Every row gives one point. The last column is the point's height on a tilted bowl or saddle (a function of degree 2), plus a little noise. Along how many of its main directions does it bend up, bend down or stay straight?

Points (17 x 4)
[[-0.37  0.09 -0.26 -0.25]
 [-0.42  0.19 -0.08 -0.53]
 [ 0.46  0.36  0.22 -0.04]
 [-0.23  0.07  0.06 -0.28]
 [ 0.27 -0.51  0.18 -0.22]
 [ 0.24 -0.84  0.24 -0.86]
 [ 0.67  0.01 -0.10  0.01]
 [ 0.26 -0.49  0.12 -0.17]
 [ 0.37  0.01 -0.77 -0.30]
 [ 0.10  0.10  0.16 -0.04]
 [-0.36 -0.05 -0.25 -0.16]
 [-0.51 -0.14  0.07 -0.60]
 [ 0.62  0.00  0.34  0.15]
 [ 0.24  0.14  0.18  0.02]
 [-0.33  0.12 -0.25 -0.24]
 [ 0.18 -0.12  0.24  0.00]
 [ 0.27 -0.37 -0.43  0.00]]
Directions: 0 up, 2 down, 1 straight

Points (25 x 5)
[[ 0.32 -0.14  0.58  0.02 -0.13]
 [ 0.18  0.49 -0.09  0.16 -0.05]
 [ 0.85  0.14 -0.20  0.54 -0.77]
 [ 0.62  0.04 -0.08  0.38 -0.44]
 [ 0.33 -0.30  0.14  0.65 -0.65]
 [-0.41  0.12 -0.01  0.17 -0.03]
 [-0.09 -0.21 -0.31  0.12 -0.21]
 [ 0.51 -0.77  0.22  0.04 -0.26]
 [ 0.45  0.18 -0.04 -0.45  0.05]
 [ 0.41  0.03  0.37  0.35 -0.31]
 [ 0.14 -0.17  0.12  0.16 -0.13]
 [ 0.54  0.25  0.37 -0.57  0.00]
 [ 0.34 -0.22  0.17  0.01 -0.09]
 [-0.23 -0.20  0.24  0.55 -0.49]
 [-0.49 -0.50 -0.78  0.31 -0.87]
 [ 0.16  0.35  0.05 -0.48  0.18]
 [-0.20  0.03 -0.27  0.23 -0.15]
 [ 0.64  0.26  0.40 -0.12 -0.14]
 [-0.39  0.05 -0.01  0.04  0.02]
 [ 0.06  0.14  0.13 -0.12  0.11]
 [-0.29 -0.02  0.07 -0.16  0.09]
 [ 0.31  0.00  0.40 -0.17  0.01]
 [ 0.25 -0.21 -0.04 -0.05 -0.06]
 [-0.44  0.03 -0.13  0.03 -0.01]
 [-0.39  0.60 -0.05 -0.21  0.30]]
Directions: 0 up, 3 down, 1 straight

Points (23 x 5)
[[-0.46 -0.37  0.41  0.06  0.24]
 [-0.39  0.08 -0.16 -0.43  0.22]
 [ 0.45  0.09  0.23 -0.40  0.09]
 [-0.39 -0.67 -0.15  0.41 -0.18]
 [-0.57 -0.24  0.04  0.29  0.14]
 [ 0.33 -0.37 -0.08  0.15  0.02]
 [ 0.64 -0.34  0.43 -0.04  0.15]
 [ 0.08 -0.08 -0.62 -0.57  0.44]
 [ 0.06  0.22  0.47  0.38  0.17]
 [ 0.00  0.21 -0.05 -0.11  0.04]
 [-0.23 -0.10  0.34 -0.20 -0.08]
 [-0.25  0.51  0.21 -0.16 -0.41]
 [-0.55  0.61  0.45 -0.05 -0.88]
 [-0.11  0.07 -0.10  0.19 -0.08]
 [-0.47  0.11 -0.33  0.81 -0.87]
 [ 0.14 -0.12  0.02  0.04  0.08]
 [ 0.18  0.44 -0.19  0.09  0.01]
 [ 0.20 -0.13 -0.71  0.07 -0.34]
 [ 0.27 -0.10 -0.10  0.08  0.11]
 [-0.34  0.26  0.53 -0.08 -0.38]
 [ 0.13  0.18  0.00  0.82  0.12]
 [ 0.01  0.12 -0.21 -0.29  0.15]
 [ 0.12 -0.32 -0.11  0.11 -0.07]]
Directions: 2 up, 2 down, 0 straight

Points (40 x 7)
[[ 0.04 -0.72 -0.44 -0.01  0.02  0.04  0.29]
 [ 0.39 -0.16 -0.28  0.25 -0.15 -0.40  0.12]
 [ 0.55  0.34  0.18  0.49  0.53 -0.24  0.20]
 [ 0.23 -1.01 -0.07  0.16  0.27 -0.18  0.39]
 [ 0.14 -0.19 -0.20  0.02 -0.15  0.21  0.05]
 [-0.24  0.43  0.39 -0.66 -0.03 -0.31  0.72]
 [ 0.11 -0.05 -0.54  0.22  0.44 -0.23  0.18]
 [ 0.17  0.04  0.33  0.37  0.14 -0.30  0.02]
 [-0.48  0.13 -0.22  0.41 -0.22 -0.38  0.10]
 [-0.32  0.00  0.05  0.29 -0.18 -0.38  0.07]
 [ 0.02 -0.15  0.15  0.31  0.08  0.20  0.19]
 [ 0.27  0.42 -0.08  0.05 -0.11 -0.22  0.02]
 [-0.06  0.07 -0.54 -0.04 -0.07 -0.02 -0.02]
 [ 0.07 -0.08 -0.42 -0.51  0.10 -0.28  0.04]
 [ 0.27  0.58  0.17  0.63 -0.34  0.37  0.47]
 [-0.10  0.06 -0.32 -0.02  0.59  0.20  0.30]
 [-0.11  0.24 -0.34 -0.26 -0.18  0.59  0.14]
 [ 0.01  0.22 -0.33  0.05  0.24  0.12  0.06]
 [-0.19  0.50 -0.05  0.01 -0.34  0.47  0.23]
 [-0.14  0.63 -0.52  0.25 -0.20 -0.38  0.30]
 [-0.13 -0.26  0.02 -0.27 -0.19  0.49  0.39]
 [-0.34  0.31  0.14  0.13  0.70  0.05  0.52]
 [ 0.17 -0.29 -0.10 -0.03 -0.24 -0.09  0.03]
 [ 0.10  0.24 -0.02 -0.11  0.35 -0.09 -0.02]
 [ 0.04 -0.20 -0.23  0.21  0.94  0.11  0.47]
 [-0.07 -0.47 -0.81 -0.31  0.29 -0.19  0.25]
 [ 0.10  0.02 -0.07  0.22 -0.47  0.47  0.28]
 [-0.36  0.04  0.14 -0.11 -0.14  0.52  0.50]
 [ 0.54  0.00  0.08  0.00  0.33  0.00 -0.13]
 [ 0.26 -0.34 -0.16 -0.23  0.15 -0.28 -0.07]
 [ 0.08 -0.27  0.11  0.01 -0.51 -0.41  0.23]
 [-0.22  0.02  0.48  0.49  0.10 -0.38  0.15]
 [ 0.34 -0.81  0.49 -0.03  0.06 -0.08  0.42]
 [-0.17 -0.41 -0.07 -0.20  0.52 -0.32  0.10]
 [-0.15  0.38  0.07 -0.50  0.41  0.20  0.36]
 [ 0.52  0.25  0.56 -0.47 -0.59  0.09  0.57]
 [-0.12  0.50  0.01 -0.46 -0.06 -0.46  0.41]
 [ 0.39 -0.29  0.21  0.92  0.34  0.30  0.87]
 [-0.05 -0.32  0.37  0.42  0.61  0.17  0.40]
 [ 0.23  0.24  0.10  0.23  0.64  0.16  0.14]]
Directions: 4 up, 0 down, 2 straight

Points (46 x 7)
[[ 0.25 -0.21  0.03  0.00 -0.28 -0.42  0.03]
 [ 0.08  0.32  0.21  0.17  0.43 -0.57 -0.59]
 [ 0.82  0.15  0.00 -0.31 -0.68 -0.30  0.66]
 [-0.16 -0.17 -0.04 -0.79 -0.03  0.15  0.17]
 [-0.15  0.14 -0.25  0.59 -0.29  0.14  0.37]
 [ 0.81 -0.08  0.12 -0.02  0.07 -0.23  0.04]
 [ 0.52 -0.16  0.09 -0.18 -0.08 -0.21  0.01]
 [ 0.28 -0.01 -0.35 -0.27  0.71  0.16 -0.12]
 [ 0.57  1.08  0.50 -0.06  0.38  0.53  0.30]
 [ 0.05 -0.09  0.32 -0.38 -0.22 -0.04  0.02]
 [ 0.13 -0.40  0.25 -0.24  0.15 -0.10  0.01]
 [-0.43 -0.15  0.19  0.05  0.11  0.14  0.24]
 [-0.36  0.02  0.29  0.20  0.35 -0.31 -0.02]
 [-0.47  0.30  0.26 -0.50 -0.63 -0.51  0.59]
 [ 0.25  0.96  0.27 -0.28 -0.11 -0.22  0.58]
 [-0.28 -0.34 -0.26  0.03  0.26  0.22  0.20]
 [ 0.00  0.18  0.10 -0.17 -0.39  0.06  0.17]
 [-0.36 -0.13  0.15 -0.19  0.30  0.10  0.21]
 [-0.36 -0.18  0.32 -0.35 -0.16  0.21  0.13]
 [-0.14 -0.14 -0.44  0.18 -0.16  0.06  0.09]
 [-0.74 -0.13  0.01 -0.23 -0.20  0.07  0.35]
 [ 0.05  0.17  0.02 -0.67  0.03 -0.15  0.24]
 [-0.63 -0.52 -0.49  0.51 -0.12 -0.66  0.96]
 [-0.01  0.31  0.04  0.00 -0.05  0.27  0.14]
 [-0.20 -0.31  0.01 -0.43 -0.39 -0.67  0.08]
 [ 0.08 -0.20 -0.02 -0.34 -0.15 -0.09 -0.04]
 [ 0.14  0.08 -0.48 -0.33 -0.18 -0.41  0.26]
 [ 0.44  0.32 -0.33 -0.05 -0.27 -0.67  0.39]
 [ 0.02 -0.18  0.32  0.24 -0.16  0.27  0.17]
 [ 0.14 -0.04  0.00  0.34  0.17  0.03 -0.11]
 [-0.33 -0.48  0.39 -0.29  0.07 -0.46  0.10]
 [ 0.23  0.10 -0.29 -0.11 -0.15 -0.15  0.04]
 [-0.13 -0.18 -0.37  0.38 -0.29  0.11  0.17]
 [-0.25  0.04  0.55 -0.20  0.48 -0.39 -0.08]
 [ 0.23 -0.22 -0.27  0.21  0.49 -0.11 -0.17]
 [-0.06  0.75 -0.15 -0.04 -0.62  0.32  0.91]
 [ 0.16  0.10 -0.22 -0.23 -0.25 -0.02  0.06]
 [ 0.37  0.40 -0.52 -0.21 -0.03 -0.30  0.19]
 [ 0.10  0.72 -0.44 -0.10  0.07  0.63  0.27]
 [-0.42  0.29  0.23 -0.20 -0.06 -0.24  0.30]
 [-0.34  0.27 -0.04  0.09 -0.19 -0.23  0.29]
 [-0.03 -0.17 -0.55  0.03 -0.28 -0.12  0.10]
 [-0.27 -0.25  0.21 -0.56 -0.24 -0.29  0.01]
 [ 0.51  0.64  0.00  0.16 -0.37  0.36  0.58]
 [ 0.52 -0.23  0.02 -0.39 -0.62  0.60 -0.06]
 [ 0.15 -0.41  0.16 -0.22  0.07 -0.11 -0.02]]
Directions: 4 up, 1 down, 1 straight

Points (63 x 9)
[[-0.62  0.27  0.09 -0.22  0.42  0.04  0.55  0.31 -0.33]
 [ 0.00 -0.26  0.28 -0.56  0.00 -0.26  0.64  0.50  0.13]
 [-0.66 -0.13 -0.40 -0.16 -0.15  0.47 -0.12 -0.16 -0.56]
 [-0.22 -0.32  0.30  0.46  0.04  0.04  0.25 -0.31 -0.28]
 [-0.77  0.06  0.22 -0.38  0.15 -0.45  0.33  0.69 -0.17]
 [-0.36 -0.38 -0.09 -0.19  0.64  0.01 -0.39  0.06 -0.28]
 [-0.24 -0.20 -0.44  0.07  0.36 -0.04 -0.18 -0.39 -0.60]
 [ 0.49 -0.37 -0.24 -0.17 -0.06  0.66  0.10 -0.06 -0.19]
 [ 0.53  0.05 -0.14 -0.44  0.25  0.20  0.16  0.29  0.03]
 [-0.61  0.36  0.45  0.11 -0.18 -0.19  0.22 -0.05 -0.08]
 [-0.64 -0.47 -0.05  0.19 -0.20  0.71  0.07  0.06 -0.54]
 [-0.17  0.14 -0.44  0.28 -0.12 -0.09 -0.52  0.25 -0.16]
 [ 0.38  0.37  0.19  0.34 -0.07  0.15 -0.32 -0.05  0.09]
 [-0.53 -0.01 -0.25 -0.33  0.30  0.58 -0.08 -0.17 -0.50]
 [-0.59  0.14 -0.10 -0.22  0.34 -0.70  0.15 -0.41 -0.81]
 [ 0.44 -0.25 -0.08  0.15  0.65 -0.07  0.23  0.04 -0.25]
 [ 0.34 -0.57  0.32 -0.13  0.12  0.14 -0.04  0.34  0.27]
 [ 0.41 -0.58 -0.09  0.06 -0.02  0.20  0.25 -0.28 -0.22]
 [ 0.23  0.05 -0.06 -0.41  0.22 -0.53 -0.07  0.31  0.09]
 [ 0.33 -0.16 -0.23  0.30 -0.17 -0.16 -0.78  0.37 -0.04]
 [ 0.33 -0.28 -0.26 -0.04  0.16  0.02 -1.01 -0.02 -0.25]
 [ 0.03 -0.24 -0.23  0.52 -0.51 -0.55 -0.24  0.27 -0.29]
 [ 0.02  0.63 -0.17  0.05 -0.34 -0.01 -0.19  0.28 -0.12]
 [ 0.21  0.28  0.34  0.14 -0.12  0.19 -0.20 -0.04  0.17]
 [-0.05  0.16 -0.42 -0.36 -0.21  0.39  0.30  0.00 -0.32]
 [-0.09 -0.29  0.23  0.27 -0.07 -0.06  0.76  0.08 -0.25]
 [ 0.11 -0.13 -0.44  0.08  0.66 -0.63 -0.23 -0.19 -0.80]
 [ 0.20  0.56 -0.34  0.05  0.06 -0.01  0.04 -0.47 -0.44]
 [ 0.11 -0.41  0.80 -0.22 -0.07  0.31  0.04 -0.38 -0.06]
 [ 0.44 -0.26  0.11  0.22 -0.14  0.11 -0.40  0.12  0.12]
 [ 0.05 -0.06 -0.13  0.06 -0.09  0.40 -0.46  0.38  0.14]
 [ 0.27 -0.09 -0.25 -0.19  0.31 -0.07 -0.05 -0.02 -0.06]
 [ 0.10  0.26  0.41 -0.27 -0.26 -0.08  0.47  0.51  0.09]
 [ 0.31  0.05  0.07 -0.34  0.00 -0.13 -0.69 -0.07  0.05]
 [ 0.39 -0.64  0.24 -0.48 -0.13 -0.38  0.26  0.04  0.25]
 [ 0.33  0.24  0.27 -0.17  0.30  0.09  0.18 -0.05  0.07]
 [-0.79  0.20 -0.38  0.12  0.10 -0.24  0.27  0.46 -0.45]
 [-0.27  0.05  0.22  0.08  0.30  0.03 -0.42  0.24  0.17]
 [-0.07  0.21  0.37  0.53 -0.54 -0.55  0.02  0.40 -0.32]
 [ 0.11 -0.41 -0.14 -0.36  0.19 -0.18  0.36  0.16  0.05]
 [-0.69  0.26  0.25 -0.09  0.07  0.13 -0.18 -0.38 -0.14]
 [ 0.16 -0.45  0.23 -0.59  0.43  0.67 -0.17  0.02 -0.13]
 [ 0.23  0.06 -0.29 -0.02  0.01  0.33  0.11  0.03 -0.03]
 [ 0.22  0.29  0.60 -0.23 -0.28 -0.39 -0.48  0.20  0.18]
 [-0.65  0.31 -0.48 -0.22  0.28 -0.43  0.29  0.02 -0.72]
 [-0.08 -0.47 -0.50  0.43  0.09  0.21  0.00  0.43 -0.13]
 [ 0.34 -0.11 -0.27 -0.26 -0.34 -1.13 -0.08 -0.06 -0.44]
 [-0.08  0.42  0.03  0.53 -0.06  0.26  0.38 -0.02  0.04]
 [-0.27 -0.36  0.07  0.49 -0.34 -0.47  0.20  0.13 -0.36]
 [-0.25 -0.24  0.10 -0.34 -0.17  0.45  0.47  0.14 -0.13]
 [-0.17  0.38  0.47  0.28  0.33  0.21  0.56  0.50  0.00]
 [ 0.37 -0.15  0.21 -0.19  0.05 -0.48  0.41  0.04 -0.01]
 [ 0.07 -0.17 -0.50 -0.13  0.05  0.01  0.16 -0.57 -0.61]
 [-0.12  0.45 -0.20 -0.44  0.37 -0.75 -0.20 -0.06 -0.57]
 [-0.33  0.22  0.43 -0.17  0.21 -0.10  0.13  0.05  0.15]
 [ 0.07 -0.20 -0.51 -0.64 -0.18 -0.10 -0.13  0.25  0.24]
 [-0.58  0.55  0.02  0.02 -0.76  0.39 -0.34 -0.03 -0.53]
 [ 0.45 -0.18 -0.53 -0.08 -0.02 -0.32 -0.17 -0.42 -0.46]
 [-0.05 -0.24  0.25  0.11 -0.18  0.28 -0.06 -0.35 -0.13]
 [ 0.04  0.12 -0.30  0.02  0.36 -0.09 -0.17 -0.04 -0.16]
 [-0.21 -0.35 -0.45  0.10 -0.46 -0.40  0.13  0.21 -0.12]
 [ 0.31 -0.49  0.15 -0.39  0.53  0.45 -0.12  0.03 -0.11]
 [ 0.11  0.30 -0.60 -0.40 -0.13 -0.06  0.47 -0.19 -0.54]]
Directions: 1 up, 6 down, 1 straight
